Each wall is flat, endless, passes through zero and stands at right angles to its row. A trip goes straight from one point to another. List the walls that it crosses, first one first.

Walls:
(1):  13   4 -10
(2): -38  54  58
(3): 22 27 30
(4):  7 -4 20
(5):  8 -8 16
Trips:
 38 -26 -49 to -43 -36 -19 -> 1
 35  19 -34 to -67 -38  21 -> 3, 1, 2, 5, 4
 31 -24  22 to  36 -58  46 -> 1
23 41 -8 to  18  65 -77 -> 2, 3
 14 -20 -26 to -50 -95  26 -> 5, 1, 4
 1 -8  3 to  30 -43  38 -> 3

Walls:
(1): -49  37  16 -38  11  -3 -48  19  26   8  -2  24
(2):  43  44 -20  -3 -26  11 -32  18 -38  16 -28  -2
(3): -19 -27 -38 -66   7 -28  10  13  70 -19   8  43
Trips:
-35   9 -24 -20 -86  13 -68  34  21 -71  73 -21 to -16 -27 -24  25 -49 -40 -29  -7 -57  -7 -30  -5 -> 3, 1
 87 -17 -30 -39   2 -53  22 -69  95  -2  -8   9 to -16  -9  41 -41  -5 -16  32 -17 -20  13   9  -1 -> 1
 50  46   4  34 -28 -22  -8 -23  21  64 -24  -4 to  35 -48 -42   8 -25   1   2   8  -1 -28 -12   2 -> 3
 76 -35 -67  10  31  -6 -10   3  12 -12  -3   3 to   7 -22  47 -19  -7  24   8  31  22 -10  -2  13 -> 2, 1

Walls:
(1):  -1 -22  -3  39  14 -27  16 -49  -2  -8 -58 -61  40 -22  -6 -28 -85  36  -8  17  11  35 -14   6   1  51 -13  -5  50  79  24 -34  27 -16  10  11  61 -28 -16 -19 -44  39  -3  -9 -15  15 -10   7
(2):  35  15 -42 -24  -6  35 -17 -49  26  -3  -7  -9 -15  18   7  42  18  -4 -57  50 -54   1  29  27 -34 -13 -23 -18   8 -18 -11  18  -7 -46   1 -32 -34   2  39 -18   3  -3  14 -59   4 -25  23   9
(3):  15  -1  21  56  17 -54  24  21  12  95  48  35   3  16 -33 -35 -36   9 -18 -24 -11 -19   0  18  35 -55 -15  15   7  25  10  53   1 -10 -18 -18   8  40  19 -43   9  20   0  -3  -7   0  56 -25
(4): -59  48  28  14 -34  15   6 -21  37  24   9  20  14   8 -48 -68  19 -83 -22  36  13 -62  34  17 -26  20 -29 -26  31 -20  28 -37 -33  16 -42  26  11  20  17  28  21   0 -47   6  43 -81  57   0
(5): -18  -8  28   8  22  -6 -20  33 -17 -27 -20  37  19   7  33 -10  19  23 -10   4  11  10 -22 -88   3  13   2 -50  -7  56 -49  38  18  59 -84 -16  24  43 -15  17  22 -57  41  15   1  22 -55   7
Trips:
-14  19   2  84  30 -14   1 -30  52   6 -12  44  14   2 -28   0  16  18 -24  36 -20   3 -21   7 -20   8  27  26 -24  -2  23  13  11 -40  16  56  21 -47  -7 -31   9 -14 -13 -43  38  22  17 -19 to  -1  60  64  26  31   4  47 -22 -34 -31 -10   3 -49  31  40  22   4 -12   0  23   7 -78  14 -21  13  -1 -22  24 -44  17 -86  20 -37  37  -4  31 -23   4  78   2   3   1 -19  44 -86 -30  13  -3 -> 1, 5, 2
-41 -12  72 -43  26 -24  -3  -8  28  -9 -42 -17 -22   2  12 -50   9  -4 -19 -14 -35   4  30 -55  -7  23   0  49 -47 -73  10 -21 -37 -42   4 -68  27 -10  26  25  30 -15 -21  47  -7  38 -29  13 to -25  24 -33 -26  -5  34  -2 -40   5  -5  33  14 -34   8 -65  -4  73 -10 -64   8  10  18  19 -29  18  15  43 -17  50  81   3  39 -19 -16  23 -13 -25  22  42   3 -56  -6  34  27 -30 -11 -29 -13 -> 2
-43  38 -20  13  27 -42   0 -23   7  -6 -59 -27  37  41 -16 -22 -54  -3  11  -6  -9 -49  48  29  15  21 -45  32 -50  15 -16  49   0 -67 -13 -66  -7  -4  -3   2 -52  11  14  46 -26 -32 -24  20 to -10  -3 -36  -7  30  21  12  21 -10 -35  18 -15  10  11   9  32 -81 -20 -12  24 -61  -8   6 -63   1 -12  -8  -8  17  23 -21  84   3  -1   4  14 -15 -42 -71  -2 -42  21 -22  22  -2  60 -50  24 -> 4, 5, 3, 2
  5 -32  53  21 -11  80 -19   9 -72  61   4  -5  -4 -11   8   2 -19   2  25   2   2  45 -13 -30 -50   7  26 -12  24   7   0  78  -7 -13 -58   2 -14  11 -45  53   8  21  40 -66  -4  19   5 -55 to  15 -25  -2   6 -17  13  30 -31   6  47  28 -16  10 -81  35 -59  51   0  20 -25 -42   0 -64 -16  37 -25  -9  24   0  -2   7  22  27 -29 -12  -8  -3   9  -2  31  13 -13  24 -12  40  56 -13 -10 -> none

Walls:
(1):  20 -68  19   9 -22  19  -2 -32 -47   6  10 -17  24  38 -65  23  20  17 -20   4   2 -86  12  -6  -5 -36   1   1   8  33  19 -39  28 -20 -20 -72  -7  13  20  45 -12 -11  31 -57  -9   1 -11  12
(2):   9  17  16  37  18  59 -23 -27  12  34 -15   0  67   1  -9   4  63  52  56 -11  37  24 -55  -3  35  72   3 -49  -9  49  -5   8  39   0   3  -2  18  24 -17 -29  11  16  -2 -25 -12 -30   9 -16
(3): -35 -17 -17  13   5 -34  48  -3  10  51  10   5 -22 -22   5 -37  18 -17 -17  46  -5  13  23  -9 -42   0  12  66 -54  24  25   5  89  -5 -13 -45   1 -14 -14 -25  33  11   1 -15 -69  18  17 -22
(4):  -8  -9 -43  -4  -4 -39 -15 -22 -22 -10  22 -20 -32  -4   8  15  64   7  -3  44  12 -25 -24  13  14  41   4 -11 -17   0  38   0  16 -13 -38   1  36 -26  11 -36   5 -22  16 -29 -12  29   0   4
(5):  -4  75  95  -8  -7   4  11 -28  30  19  35   0 -15 -27  20  35  -2   9   6 -31  24  15 -22   1  19  10 -45  -3 -35  39 -15  23   7 -38 -32  -6 -40 -69  20  52   2 -42 -72 -23  -4  13  14   4
Trips:
 -9  -7 -62   1   8  21 -16  13  13  22  -8 -63 -23 -10 -43  23   2  25 -24  24 -47  -7 -28  25 -18 -21 -34  -7  -1  11  71 -60  22  15  24  26  12   1 -16 -49  23 -13  -5 -36 -33  45  43  57 to  -3  41 -37  14  -1  17   6  16 -16  54 -45  -5 -26 -61  -2 -29  34 -38 -60  22  13  39 -11   9 -18 -28  24  36  95 -44 -13  -7 -12 -15 -11 -16 -42 -16   6 -44 -12  29 -13   1  17  -5  17  18 -> 1, 4
  7 -15  31  11 -36  -2  44   4   1 -16 -18 -24   7 -29  24  12 -28 -29 -40  50  23 -25 -53 -23  23 -22 -21 -15 -53  28 -17 -10 -26 -17  71  26  24  75 -23 -18 -42   7 -31 -22  15  51 -18 -16 to -19 -12   9  -9  -2 -56  21   1 -24 -20 -34  28 -14   2  22 -60  40  20  18 -16 -16 -31  50  24  48 -25 -37  14   8  -7  23   2   1  13  33   3  23 -29  -6  70 -61  38 -14  24  37 -11 -28 -43 -> 1
-18 -52  43 -34 -12   7 -25  47  30 -35   0  28 -30 -22  -6 -20 -11  19 -24  45  26 -15  45 -11 -27  12  28  23  17 -32  30  14  21  61   8   0   0  18 -16   0  -5  35 -20 -13 -12 -48   1 -13 to  44  15  18  -3  -5  -1  10 -22  16  19  -3 -16  17 -11 -49  18  26  -8 -12 -76 -24   8  39  -9  -2  13  26  -5  27 -18 -34 -17 -49   1  21  62  -5 -16 -61   0 -27  42 -10  26 -35  33  -7 -24 -> 3, 2
-39   2  -5   9  -9  17 -26  -3  48  -9  12  51  22 -16 -49   3  -7  53 -38   9  30 -16 -11  -2   6 -19  -3  63  17   0   7   0 -33 -15   6  28  25   3 -22 -27 -43  13  17 -34 -12  -6 -21  74 to -30   8  26  34 -42 -20 -13 -32 -13  -3  -2 -24  23   8  25   9  -2  -3 -49 -19 -14   2  40  -4  23   0 -23  11   5  15  25  10  18  31 -29  28 -19  -4  11  13 -49 -11 -13  -1  21  -3  39 -58 -> 2, 5
 30 -22  10  10  11  59 -26   6  -7 -27  35 -29 -10   7  -7 -11  16  18  -7 -12  26  38 -13  10   3  73 -28  13  15 -55  10  31   2   3 -10   5  20  -1   1  10 -47  20 -21  17  -6 -27  32 -27 to  18 -14   6 -25   3  42 -16  -8  -4 -25  34 -36 -15 -26  -4   8 -29  -7   3 -45  13   2  26 -18   2  15  -9  36 -14 -26  50 -29   4  15  -6  20  40  43 -25   7 -46 -55   4  33  34   4   4 -35 -> 5, 4, 2
 -9  45 -12 -43  21  38   0 -42  12 -49  10  14  24  -7   4 -42  15 -33 -24  15  17  41 -19  -5  -1 -18 -48  12  21  -5  29 -15   9  48  -1  11 -14 -31  45  27 -39  20  17  32 -49  24  17   2 to   0 -14 -13   9  36  -6  51 -72 -40  34 -11 -18  20 -14   5 -10 -25 -11 -15 -11  16 -38   5 -19   8 -31 -17  33  -7 -33 -16 -49   7 -10 -13 -39 -22 -16  26 -21 -15 -18  61  -2  42   8  60 -10 -> 1, 5, 4
  1  -1  23 -48  13 -59   0  26  11 -51  21  -2  24  43  10   4  14  46  15 -13  -8 -17  -2  -5 -10  -7  17 -17  -9  -9  -3  61  26   9  16  10 -23 -24  -4   7  32 -60  -3  28  19  27 -31  -6 to  19 -28  33  18  15  -8  -5  28   8  -1  26  53   8  53  14  -4  12  23 -13   0   7 -59  -6   2  34 -13  -2 -20  -8 -10 -75 -60 -21 -17  51 -22  -4 -35 -44 -45  38  12   2  33  38 -17 -11  -2 -> 4, 1, 5, 2
-10 -68  14 -66 -34 -24  -1 -21   0  15   6 -17 -21 -12  25  -7 -39  24 -17  34 -21  18  35  -2  20  44 -17 -14  -7 -32   1   2   7 -21 -22 -15  18  37  20 -29 -21 -29 -24  11  -6  35  17 -17 to -33  37 -12 -43  13 -22 -10  24 -12 -14  44  10  22   5 -46 -46  30 -17  43  17  22  -2  -4 -14   8 -42  31  -9 -31  27 -16 -26  36 -28 -50  69 -11  31   0 -17  19  -6  -8 -22   9  -7   1 -24 -> 2, 5

Walls:
(1): -33 -37  21  20   0   3  20  -9  50  27  21   4 -30   6  30 -40  62   7  52   1  37 -37 -29  -5  54 -52 -38   7 -36   8  -4  33  24  34   2   1  -2 -14   2  16   8  21  -4  -9 -16 -40  15  20
(2):  40  16  -4  42  -2 -10 -14   8 -13 -18  52  50  16   1   1 -44 -12  43  15  16 -38 -25  -2  18 -15 -12 -18 -21   7 -18 -11 -20  -5  34 -29 -77 -12  10 -26 -39 -21  25 -28   1 -14  35  28 -42
(3):  27  -8   3  41  36 -18 -32 -16  19  -6  -2  -2  17   8 -12  11  46  25  12  21  43   1 -27  23  12 -23  -8  -4 -37 -35  27  17  -4 -24  22 -26   1 -20 -52   5  19   5 -39  25   7  21 -20 -33
(4): -40   0   8  16   5 -68   8 -13 -15 -16 -31  26 -49  29 -16 -17 -12  42 -45  17 -52 -19   3 -85  29  13  41 -34  16 -17 -21  27 -24   6   6  61 -18  21   0 -38  26   8 -15   3  30   6  17 -13
(5):   3 -28  42  -4  -7  13 -19   7 -21  29  11  56 -10 -60  22 -32   4 -58  -5  30 -57 -20 -27 -32  -5  47  19  14  17  20  20 -31 -33  16 -34  10  -9 -38 -45 -12 -25 -16  -7   7 -43  -3  20 -16
(6):  -2 -11   3 -44  11   8 -15 -63   7   3   7  61 -24   8 -38 -47  -8 -19   1 -43   4  -1  38 -36 -36   8  -8  29 -14 -27 -13 -46 -11 -12  16 -29  -4  29 -22  -7 -63  24  10  59 -68  -7   1  -8
(7):  -9 -61  -2 -18  48  21  22  66 -50 -45  20 -49   4  -2  31   8 -28 -15 -43  21  27 -40  49  31 -31 -41  21  12 -36 -27   0  29 -49 -27  15   3 -39 -19 -18   7  -2 -16  22  16 -25  40 -12  -7
Trips:
 -4  20 -16  16   7  21  14  21   7  -3 -45   2 -10 -50  33  32 -22  22 -45  55  23  42  64  17 -27 -10 -48  33  -6 -42  53  34 -10  -5  21 -47  -7 -30 -10 -25  25  20  39 -85 -27 -12  -1  15 to  -2 -28 -55   3  22 -10 -13  24  13  34  27  43  52 -20 -15  21 -31  23 -27 -22  20 -13   7  21 -12  17   2 -23 -14 -32  -5  40 -53  20  15 -25  26 -24  51   4 -35  23   8  14 -33  -3 -14 -46 -> 2, 6
  8  -1 -21  11  -7 -15  -9 -11  -4 -44  28   9  -9  26  23  53  17 -13 -27   3   3 -34  15 -16 -12   9  27 -25 -27  13 -14 -18 -34 -19  33  65  -3  11   0  35 -45 -15  43 -33  17  -2 -54  36 to  11 -10 -43  18 -14 -30 -21  -2  53 -34  50 -43 -38 -48 -24  -7 -81  -4 -37  34 -28  46   0  -3   5 -15  18  57  34  -5  -1  23 -18   2  44 -13  36  -4  32  46   8  -6  17 -19 -41  33 -25  -9 -> 4
 23 -19   8  40  39 -14   4  39  12 -25  -8  65  -7 -29  23  20  -7  -4  29   6  28 -48 -43  12  31 -12   4  -5  53  14  -3 -18 -71 -63  14 -11  11 -20 -28  37   1   6  15  24   4  19 -50 -82 to  10   1 -29  41  18  -5  14  29  15 -12   4 -25  -9   5  18  -6  -2  10   5  23  -3 -34   3 -52 -18  32  -2  21 -55  29  14  34  -1   9 -34  24  -9  18  -8  24  62  22  59 -10  27  -2 -20 -24 -> 4, 1, 2, 5
 38 -12  22 -35 -59 -21  50  10  95  36  -7 -30 -10 -15  -8  28   7  -1  -8  50 -51  -1 -50  38 -35  21 -39  20 -28  29  42  -1 -47   6  22  16   1   3  45  12  28  -2 -13  17  -3  44  10 -17 to -12 -64 -24 -26 -12  13  31  10   0  -5 -34 -15 -35  -2  34  14  36  -3 -16  -8   5 -13  57  -2 -22 -47   8   9  12  19  12  30  35 -30 -25 -55  49  12  32 -24 -36  44 -25  -3  13 -13  -4 -26 -> 3, 5, 7, 6
-39  46  47 -24 -35  23   7  36   7  14  -8 -60 -16 -16  -8 -32  25  12  17  -6   3  51  12  -7  20   5 -56   3 -13   4 -12  -5 -11  -8  30 -26 -29  22  29  28 -36 -17  -4   1 -22 -46  12  11 to   0  13 -41 -32 -45  -1  20 -16 -48 -30 -23   2  16  60 -46 -21 -55  -7 -40 -29  29  -6  23 -11  -3 -37 -19 -29   4  18  26 -25 -13  14 -34   8 -44   9   1 -32  27  48   0  76 -11 -46  -8  -1 -> 1, 4, 7, 2

Walls:
(1): -24  -1 -47 -16  -1  23  14  42 -10  27 -14   0   6  43   8  -1  -8 -25  17 -21 -35 -10  21 -15 -19   2 -18  33  -8   1  14 -26 -22  -1  55  20   8  44   1  36 -13 -26  22  38  30  22  23 -10
(2):  -9   3  26 -23  25 -42  27   3 -27  20  14  -5  19  20 -15 -20  11 -40 -34  -2  34 -25  -1  16   9 -39  13 -31 -15 -19  14 -30 -27 -33  51  22  27   0   7   2 -18  13  17 -23 -24   6   6  -4
(3):  -3 -39  -9  -1  22 -32  27  12 -21  32 -15  17  -5  -7  -8 -21  13  -7  25  44 -23  15 -26  -8 -14   0 -47   8 -23  14 -33 -47 -21  37   5  34 -17  15 -21 -12  -5  -6  36  31 -45 -17 -30  -8
(4):  35  25  22 -12 -50  -8 -12 -14 -25   9  13 -24   3   5  10  57  23  31 -12   2  35  22 -15 -13  -8   3 -21   1 -12  26 -23   4  24 -13  37   4   0  24  39 -24 -51 -20   8 -44  25  25 -30  10
(5):  25  12 -22  20 -23 -23  26  -8  35 -33  21 -57  32  25  11 -15   9 -25   5 -25 -57 -41  -6  17  13 -19   0   3  18   4  13 -50  -2  13  -4 -28  10 -10  -8   5 -45   8 -29 -26   1  26 -47 -23
(6):  45 -11  37  -6  -5  21  14 -33  -8  -4  36   0  -9  -9  -1 -20  56 -35 -12  15  30  -3 -10  13   8  38  29  -7  21 -20 -21   3  34 -21  -8  23  37  15  18   2 -39 -66   2 -12   1  34 -17 -10
(7):   8 -10 -27 -33 -12  56 -19 -26   0  22 -20  43  -2  11   0 -56 -13  31  34 -24 -10 -18 -16  -9 -16  13   1  -5   5   8   5   4 -33  38  35 -14 -17 -36 -37 -38   6  23 -22  -3   8  -9   1   0
(8):   0  -8 -12   8  -8 -26 -10  20  23  23  30  -4 -18  34 -30  -9 -17 -10  -9   8 -15 -23  43 -18  54  -1 -14  -2  33  -1  -8 -17  26  23  18 -41 -12   5  23  -8  37   2 -24  17 -10 -26 -22  -8
(9):  -1  30  24  -2 -12  -2   5  -3  27  11   8   0  38  10 -19  13   2 -27 -17   6   2   4 -32 -41   5 -11  22   9 -27  39  21 -38   4 -35  -6  38  -3   4  10 -19 -14  25  15 -27   9 -22 -11  10
(10): -27 -38 -36 -21 -11  19 -18 -12   1  24 -13 -10   1  -8   0 -23 -29   1  -4 -22  17 -15  -6  23   4  16   1  19   8 -18  -2   8  11  14   8  40 -28  -4  20 -10 -16   2  19  -6 -11   7   4  29
(11): -32  -7 -20   3  45   7  42  23   8  40 -25  16   9 -26 -21 -38 -13  27  -4 -14   0 -16  -4   6   7 -13 -27 -22  24 -30 -28  17  -2   1   9  30   2   2  37  21 -14   5  11   1  26  45  17  11
Trips:
-21  -1 -10 -17  37  15  24 -20 -28  20  -7  15  -3 -40   0  34  19  12  13   8   6 -25  17  18 -20 -11  -8  42  -5  19 -22  34   3  14  37   3   9  20  60 -30  17  28 -70 -17  15  23  13   2 to  28 -60  -4  11  -6   6 -31  13   9 -13 -10  15 -13 -26   8  -2 -26   3  31  12 -13   1  -5   5 -14 -44  10 -30  21 -29  26 -30 -10 -14   0   5 -14 -45  -4 -24  28   1  23 -40 -33   4  33   4 -> 1, 2, 4, 3, 11
  7 -25  16 -52  33  -7  38  23 -10  -6  -9  53  -7  11  24  39  11 -41 -18   8  20   0  37  -1  10  -4  -6  -6  17  34   9  22  -6  34 -23  11 -16  17 -12  27  15   6 -38  11  -3  -5 -31  20 to  27   8 -29 -12  30 -19 -51 -11   5  20 -43 -14 -13 -11 -27  14   7  18 -37   0  -4  17 -15   6 -17  27  14  12  39  18 -28   9  31 -11  20   5  39  39 -41   8  15   9  15 -10  -2 -26  -3  40 -> 2, 1, 6, 4, 10, 8
  5 -11  -3   7 -38 -27  36  35  17   4 -35  14 -26   1  -7 -24 -49  15  43  23 -14 -21   2 -20 -27   8 -22  22 -25  -9   9   4 -11  -8  20 -10 -21 -20  -6 -20  -6  -7  33   2 -36  -2 -15  10 to  18  18  20 -11  43  14 -14  32 -16  17  -9 -25  56  -3  -9  16  10  62 -10  26 -18 -36  20  -4 -24  -2 -39  13 -39 -31  36  31  29 -29  -6 -80  23  -5  22 -14  -9 -12   5  35 -13 -24 -12  32 -> 10, 4, 7, 3, 1
 15  27  23  -5 -23  15   4   7  -1  22  33  10  26  -1   3   6   0   5  20 -28  30   6 -12 -42  19 -21 -13   5 -35  14  20  10  16  -6  33  26  50  21  18   7  -6   1  -4  -4   4   7  10   5 to   7 -10 -34  -9   4   1 -29  -1  -9  27  24   3 -95   2  15   9  25  27   5 -15  13  20  -3  47  13  21   9  16 -29   5  -8  28  20   8 -16  -3 -24  32 -12   4 -14 -12   7  -6  12  18  76  28 -> 10, 2, 9, 7

Walls:
(1): -27   2 -55  25 -11 -22  11 -10  -9  19 -17 -31  62   6   5 -17 -24  -7   4  -9  42  12  45 -25  24   6 -47  13 -15  -9   6 -29  32 -44  51 -13  47 -54   0  11  40  -7 -16  36  29  21 -17  -1
(2):  -7 -11   9 -40  20 -15  10  18 -19  -6  27  -9   5 -45 -23  -1  14 -38  23  -7  27  32  -2  29 -22 -21 -31  -8  -1   5  -9  41   6   2   2 -11 -15  -2  28   5 -11  24  19 -29 -13  -2 -18   2
(3): -28  10 -54   7  33 -23   3 -33  33  36  -2 -14  14  14   0 -17  17  -2 -39  22  22   6   0  -8  29  -7  15 -49  -3  43 -13  24 -30  41   1  32   2 -13  10  28 -15 -52  -7 -26  18  11  -9 -14
(4): -15  70  16  12  39   3  21 -26 -12 -38  14   7  31 -47 -36  44  26 -27  10   0  16 -23  42  17 -38  18 -19   8  -1  20  37  29 -30  11  -3  25  30   8 -12  23 -16  -5 -66 -36  25  30 -51  24
(5):   3 -11  -2   5 -25  31   8  55  25 -16   2  20   0  27  42  18  -2  37  19  -8 -48 -30  -1  -4  25 -15  -6   0  18   8 -13  36  43 -47 -20 -41 -31  -3 -19   0  12  -9  27  -6   4  -1  -9  -6
(6): -44 -23 -24  14  16  15 -24 -17  38  -3  -7  -6  15 -35  -4   4  17  18  -2   3  11  -4  -5 -28   8  30  -5  -5  59   0 -19  35 -18 -21  59  -2   3 -22  37  14  36  10 -29   2 -59 -27  26 -23
(7):  16  19 -26  24 -43  23  24   1  24 -17 -21  29   3 -29  49  33  10 -25  10 -29  12 -27 -15 -48  39   7  21   5  -5   3  43   7 -17 -12  14 -24  -3  -2   6 -37  18  30 -18 -24  30   1  28 -41
(8):   8 -35  -2   0  -7  26  -7 -42 -29  -1  21 -34 -18  27 -17 -20  -3 -48  -4  14  30   4  -2 -55  29   4  15 -16  -1   6  -6  13  57   5   0  23 -57  11 -19 -19   3   5 -19   7 -12  -1 -35 -32
Trips:
  7  13  28  12  12   2  40  14 -14  25 -10  30  11 -37  21  15  -3  -1  -8   8 -56  33  35  -3   2  10 -10  -9 -16   6  -6 -22  19   4 -12  55  50  24   0  10  48  -7  11 -13 -14  -3  35 -30 to  -7  59 -26   3  21   5  12  13 -34  16 -32  39 -17  11  13  35  13 -14 -32  26   4   7 -15  19  30 -32  37  -6 -74  17  11  12   1 -23   9 -23  24 -11 -32 -38  -6   8  18  36 -12  -5 -22  -6 -> 5, 3
 39  27 -43  41 -44  -1  -9  17  22 -23 -25  -7 -45 -21  33  10 -21  20  44  -3  -2 -20  37  -3   3  32 -12  15  27  28 -21  -9 -13  15  26  19  -6  23 -21  -6  -2 -21  37  24  13  18  10 -24 to -37   8 -11 -34  -1  -7   0 -13   8 -18   2  11 -13  -6 -52  32 -68  25 -38 -39  21  17 -48 -15 -39  34 -15  15  -9  32  20  26  -3  -9   6  32   1  21  41 -27  -4 -10  43 -22  24  59 -29 -12 -> 6, 4, 3, 1, 5, 2, 7
 -2 -22  11 -21 -12   9 -10 -44  18 -22  -6  18 -20  18  -5  12 -10 -15  18  24  13  24  31  18 -10  46 -16  16  24  16  -4 -14  18  28  13 -13   0  21   6   9  26  35 -51 -12  50 -15  17  50 to  48  33   9 -40  -7  -6  19   0  12  27 -20  37 -33 -46  26 -17  -7 -32 -18 -27 -21 -13   6 -17  12   2   4   7   0  30  19  22  35 -23 -10  29 -21  11  15  -9 -30  49 -40  -4  -5  -1  59  52 -> 7, 1, 2, 6, 8, 5
